Every row gives one point. A path goes straight from each point to the next, and from the last back to the first. The post is the endless flat space through its rows: a point in 2 columns, a line in 3, a plane in 4, and so on, so that a path can go around it. How many times does the path go around the post? Going back the other way cancels.

Post (1 x 2):
[[2.0 1.8]]
Path (17 x 2):
[[ 5.7 -5.2]
 [ 5.1  0.3]
 [ 6.1  4.2]
 [ 2.2  6.3]
 [-2.0  3.6]
 [ 1.1 -1.4]
 [ 6.9 -5.0]
 [ 7.9  3.4]
 [ 2.0  4.6]
 [-5.3  4.2]
 [-0.3 -5.2]
 [ 3.2 -2.0]
 [ 8.2  1.0]
 [ 1.8  5.8]
 [ 0.4  4.5]
 [-4.2  0.6]
 [-2.0 -2.5]]
Times around: 3

Post (5 x 6):
[[ 2.9 -3.3 -4.9  4.5 -1.7  0.2]
 [ 2.4 -3.8  1.5  5.1 -7.5  6.6]
 [-8.5  5.4  3.0 -3.6 -1.8 -5.6]
 [-2.9 -3.8 -0.3  4.2 -0.7  6.7]
 [-6.2  4.1 -0.3 -8.1 -1.9 -2.1]]
Path:
[[ -3.3  -1.1   1.3   2.9   5.8  -3.9]
 [  0.6   5.4   4.1 -10.7  -2.4   3.5]
 [  0.5  -2.5   2.3  -0.9  -4.2   2.7]
 [  1.3   1.4   1.6  -5.6 -11.6  -4.9]
 [ -1.8  -0.2  -3.9   4.2 -12.0  -4.2]
 [ -6.3   5.9  -0.9   1.1  -2.4   0.0]
 [ -1.2   8.9   5.6  -1.8  -5.2   3.8]
 [  1.8  -0.8  -1.7   0.4  -1.3  -2.2]
 [  0.1  -1.7   5.3   0.2  -8.5   0.0]
 [  0.6  -0.8  -2.4   5.2  -9.0  -7.2]
 [ -6.0   4.6  -7.0   2.8  -1.7   0.0]
 [  2.4   0.5  -2.6   0.0  -3.6   9.1]
 [  2.8  -1.4  -1.9   6.2   1.2  -1.4]
 [  0.3  -4.0   4.1   5.7   1.0  -1.8]
 [  0.3   2.7   0.2  -7.0   4.7   3.2]
 [ -4.9   2.4  -0.5   2.4   0.5   4.4]
 [ -2.4   0.3  -0.7   3.3  -6.3   4.5]
 [ -1.0  -2.9  -1.7  -0.8  -7.2  -0.7]
 [ -0.4  -2.7   3.9  -1.2  -5.8  -3.2]]
Times around: 1

Post:
[[ 0.9 -0.7  1.1  3.5  9.8  2.5 -7.1  3.4 -4.6  1.7  1.0]
 [ 2.6 -6.8 -7.1  1.3 11.9 -1.7 -2.4  1.0 -1.1  9.4  2.9]
 [ 0.1  2.7 -4.1  5.3 -3.8  2.3 -7.4  3.9  0.1  3.9 -5.1]
 [ 2.2  6.1 -1.8 -1.5 -0.5 -2.2  7.5 -3.2  4.4 -5.9 -3.7]
 [-0.5  4.4 -7.4 -4.8  6.2 -6.6  5.1  3.4  3.1 -5.5  3.7]
 [ 3.6  0.8 -0.1 -3.4  9.3  1.0 -4.9  1.8 -8.4  7.0 -0.8]
 [ 1.4  0.5  2.2 -1.3 -5.3 -5.6  4.1 -1.1  1.4  1.4 -0.2]
 [ 3.0  2.9  1.2  2.1  0.7 -4.9 -7.5 -2.1  0.4  4.2 -3.6]
 [ 3.9  0.3 -2.1  0.7 -2.6 -2.2 -3.8 -4.8 -3.7  0.8  1.3]
 [-4.1  3.1 -4.8 -0.8  0.5 -8.4  6.6 -2.2 -0.4 -5.9 -3.0]]
Path:
[[ -7.2   4.3 -12.8  -3.0   2.1  -9.2   0.2   1.7   0.6   6.8  -2.5]
 [  4.8   2.0   1.1  -3.6  -0.3   2.5  -1.6  -0.5  -1.9   1.2   0.9]
 [  3.1  -3.8  -6.4  -2.6   4.8   0.8  -4.4   6.3  -0.1   7.7  -7.4]
 [  4.1   5.5  -6.6  -3.4  -2.6  -5.8   8.6  -0.7  -6.4  -5.0  -2.1]
 [  3.1   6.6   0.8  -3.3  -0.4  -2.3   1.4   0.8  -3.9   5.5  -4.5]
 [  2.7   5.9   0.6  -0.3   2.6   0.4  -6.0  -1.7  -2.4  -1.0   3.8]
 [ -3.5   5.9  -5.6  -0.3   0.2  -0.7  -0.8   2.9  -2.2   4.8   1.8]
 [  1.3   9.0   1.6  -2.2   2.2  -6.9  -1.2  -0.9  -5.1   1.1  -0.4]
 [ -6.0  -5.2  -7.2   1.6   7.9   2.1  -3.0   2.2  -4.0   6.2   1.2]
 [ -0.6   2.2  -4.8  -6.7   8.2  -7.3   0.1   1.7   0.0   0.4  -3.5]
 [  4.6   3.1   1.5   0.4   2.9  -1.8  -6.4   9.2   0.0  -5.4  -2.1]
 [  2.9  -1.9  -0.4  -0.1   2.3  -1.9  -1.8   4.7  -4.0   7.0   0.0]
 [  2.5   5.7  -2.2   2.6  -0.2  -0.8   1.8  -2.0   3.7  -3.5  -1.5]]
Times around: 2

Post:
[[  0.5   4.0   0.5  -1.3  -3.9  -1.3   2.4   1.3  -0.4  -4.5  -2.6   4.3
   -8.1   3.1   8.1   2.9  -5.2   6.8]
 [  3.3  -2.1   3.4   3.2  12.7   3.7   6.1   0.3  -0.1  -1.9   8.3  -3.7
    7.6  -0.9   3.8  -4.5   2.8   3.1]
 [  4.6   0.3  -4.2   8.3   1.5   1.7   5.8   0.5  -0.1   3.9   0.3   2.7
    0.8   3.2   0.2   3.8  -3.0  -2.0]
 [  2.5   0.1  -2.9   0.4  -1.3   2.6   1.6   0.2   5.5  -8.8   6.4   2.6
   -3.7  -0.4  -6.3  -4.0  -3.7  -3.6]
 [  1.1  -0.4  -4.9  -7.1   3.5  -7.0   4.7   6.5  -2.1   5.6   1.2  -0.6
   -4.3  -2.1   1.8   1.6  -2.5  -1.3]
 [  3.3  -2.7   4.9  -3.8 -10.0   2.0   3.0   5.3  -4.2   1.6   2.0   5.3
   -3.3  -5.4  -0.4  -2.3  -2.7   5.2]
 [  0.4   0.7  -3.0  -0.7  -0.6  -5.8  -0.7   5.8   5.6  -0.6  -2.4   4.7
   -2.8  -3.8  -6.3   5.5   1.0   2.7]
 [  1.9  -1.8  13.5  -0.6  -6.5   2.2   4.4  -0.2  -1.2  -4.3  -0.4   3.7
   -3.5   1.0   3.7  -4.2   2.5   1.3]
 [  5.3  -0.8   4.5  -3.0  -3.1   4.2   1.7   4.8  -3.4  -1.9   6.1  -1.3
    6.6  -3.3  -0.9   0.6   7.2   1.5]
 [  0.9   3.5  -6.0  -3.4   3.7  -6.3  -1.1   2.7  -1.4  -0.1   5.6   1.0
   -5.3   2.0  -6.0  -1.7   0.1   2.7]
 [ -4.2  -3.2   0.7   7.3  -3.3   0.5  -0.1   4.3   4.1   1.0   0.9   0.9
   -2.9   3.1   2.6  -1.4  -1.1  -3.8]
 [  1.3   4.2  -0.4   2.4   2.3   4.6  -0.4  -4.8   1.1   4.9  -4.0  -8.4
   -5.5   6.0   5.1   1.7  -5.4   2.8]
 [ -1.1   1.9  -0.9   0.3   2.4   4.9  -2.5   5.2   4.3   3.3   1.3   2.6
    0.3   8.2  -1.7   0.7  -5.9  -3.4]
 [  0.0  -1.1   0.1   0.5  -7.4   0.3   0.0   0.8  -4.6  -2.8  -6.9   6.4
   -4.0   1.5   3.6  -5.6  -6.8  -2.8]
 [  1.2  -2.3  -1.1  -0.5  -3.3  -4.2   0.8   0.3   5.6   3.5   3.3   7.3
    1.0  -3.9   0.3  -1.3   4.3  -1.4]
 [ -1.6  -2.3  -3.6  -6.5   1.7   0.5   3.4   7.9   0.2   3.2  -1.0   6.7
   -5.7  -4.0   1.8  -2.4   5.0   0.8]
 [ -6.6   1.3  -4.9  -4.1   1.7   7.4   4.8   2.1  -4.4   5.1   3.1  -1.9
    8.3   3.4  -3.9   3.3  -6.0  -1.6]]
Path (32 x 18):
[[  8.9  -4.4  -4.0   0.4  -1.1   4.7   3.7   4.1  10.6  -4.0   0.7   6.4
   -5.1   0.3  -1.8  -0.8  -8.2  -2.2]
 [ -2.1  -0.2  -5.2  -2.1  -0.9  -7.0   2.4   0.4   0.8   2.7  -0.7  -2.3
    0.7  -1.2  -0.1  -5.2  -5.5  -1.3]
 [ -3.3  -1.3   0.5   6.7  -4.1   1.4   5.0   4.0   4.9   8.0  -0.8   4.3
    0.2  -4.7  -1.3   0.7   2.5   3.0]
 [  1.9   7.9  -3.3  -2.8   7.8  -8.2  -1.5   5.0   2.8   6.5   3.3   1.8
   -5.4   3.3 -10.3   4.1  -4.8  -0.7]
 [  3.6  -3.6  -6.2  -0.8   1.9   0.2  -4.4   8.0  -1.1   6.3   0.9   6.0
    1.2  -6.6   2.3   0.2   3.0   0.8]
 [  4.2  -2.0  -3.2  -5.1   3.5   3.3   1.0  -3.3   4.5  -0.5  -0.1   4.4
  -10.2   0.5  -3.1  -5.7  -6.1  -0.4]
 [  1.7   3.0  -2.5   0.9   0.2  -0.6   2.5   5.5   0.9   3.8  -3.0   1.5
    5.7   6.1  -0.4   9.4  -6.5  11.5]
 [ -1.0   1.6   0.0   3.4   1.6   4.2   5.0   3.9  -2.1   0.1   2.1  -7.0
    2.0   1.4  -4.3  -5.7   1.9   3.9]
 [ -2.9   4.7   2.4  -5.6   2.7  -3.1   0.8  -4.5   3.5   1.2  -1.0  -0.9
   -2.7  -3.2   0.2  -4.7   3.2   4.3]
 [  5.6   7.3   2.3   5.6  -0.8  -0.8  -5.1   5.5  -4.3  -1.1  -1.2   1.2
   -0.1   4.4   0.1   5.6  -4.3  -1.3]
 [  3.8  -0.4   1.0  -6.2  -1.7  -0.6  -3.0  -1.8   3.7   3.4   0.7   4.7
    2.3   0.1   5.0   3.7  -0.2  -9.6]
 [  5.1  -2.6   3.0  -4.6  -1.8   9.2   0.5   1.7   1.3   2.5   0.7  -2.3
   -0.5   3.1  -3.5   2.2  -5.6   3.6]
 [  4.8  -1.2  -7.5   7.1  -0.4  -1.1  -1.1  -0.7   3.2   5.0   3.9  -1.8
    9.3   3.2  -7.4  -2.9  -4.5   0.6]
 [ -7.5   4.4  -4.7  -5.3  -6.7   7.5   7.0  -6.1   4.7   9.8   0.9   7.4
   -2.4   3.9  -2.1  -3.1  -1.2   5.4]
 [ -1.6   5.3   6.0  -5.7  -1.2   5.0   6.9   1.4   2.2  -0.6  -3.2  -0.2
   -2.5   2.8   3.6   3.5 -12.2   2.0]
 [  0.2  -0.8  11.9  -4.4   0.4  -4.2   6.8  -4.9   1.6  -4.1   2.6  -1.5
    1.5  -2.2  -7.7   2.5  -2.7  -7.6]
 [ -1.3  -3.2  -5.4   3.1   1.0   5.5   3.1   5.3  -7.5  -5.5   6.6   0.1
    3.6  -0.4   1.9   3.8  -3.8  -2.7]
 [  1.9  -7.1  -5.0   7.1  -8.6   5.8  -6.2   3.6   0.4   2.8   3.8  -1.6
   -6.1   1.8  -7.2  -2.8   4.2  -1.4]
 [ -2.0  -1.7  -2.6  -2.8   0.0   5.0   4.1  10.1  -2.5  -1.1   1.2   8.9
    6.2   4.1  -0.2  -0.8   0.3   2.4]
 [  8.2   6.6   0.6  -9.5   6.5   0.9   0.6   1.8   2.3   0.3   0.2  -2.7
    0.3   8.9  -1.6  -4.5  -3.3   0.6]
 [  4.6  -4.0   0.3  -2.3  -1.6   2.7  -3.1   1.9  -2.0  -3.4   2.0  -3.4
  -10.5   2.8   3.7  -5.9   0.4   2.6]
 [  0.5  -3.3  -1.5  -5.9   2.5  -8.5   2.7  11.6  -2.5   3.5   3.6   6.0
   -7.9   5.1   0.0   7.0 -10.4  -3.2]
 [  2.2   5.7  -0.8  -7.2   3.5   7.5   6.7   1.0  -3.3  -1.6   6.9  -0.3
   -0.8   3.3  -2.2   3.9  -9.1  -4.8]
 [ -2.4   2.7  -1.5   4.6  -2.2   1.5  -0.3  -1.1   8.2  -4.2   3.5   4.7
   -3.9  -0.5  -8.0  -3.9  -1.9  -3.0]
 [ -2.0   4.1  -1.4  -4.8   8.7   7.6   2.3  -1.2  12.2  -3.5  -0.5   0.2
   -3.4  -1.5  -2.7  -2.6   1.1   4.8]
 [ -1.9  -2.5   4.7  -6.2   0.6   3.6   3.8   4.2  -3.6  -0.3  -3.9  -4.6
    3.0  -2.3   4.3  -5.8   3.9   7.0]
 [  1.3  -1.2   5.9  -4.6  -0.6   2.8   6.2   2.5  -4.6  -1.9   5.3   1.9
   -0.9   4.7   5.5  -0.1   3.8   0.6]
 [  2.2  -2.4   1.2  -3.5  -2.5  -2.4  -5.1   3.1  -1.8  -1.7   4.1  -0.3
   -5.1  -1.2   1.1   0.5  -0.4  -0.5]
 [  8.1  -1.6   4.1  -0.9   0.7   3.6  -0.2   7.1  -3.7   1.8   3.9  -0.8
    3.1  -4.0   2.3   0.1   4.7  -5.5]
 [  1.9  -1.5  -8.5   4.8   5.0   0.9   2.6   7.3   3.1  -2.3   3.6   5.3
   -5.7  -7.3  -6.3  -2.0  -3.3   1.4]
 [ -2.1   1.0   0.6   2.0  -0.9   3.2  -6.1  10.9  -3.3   1.5   1.6   6.6
    2.5   0.3   2.8   4.9   3.6   3.4]
 [  0.9   0.9   0.5   3.8   2.7  -6.1  -5.7   6.0   0.7  -1.5  -7.3   4.8
   -6.4   4.8  -0.5   1.2   4.2   2.8]]
Times around: 2
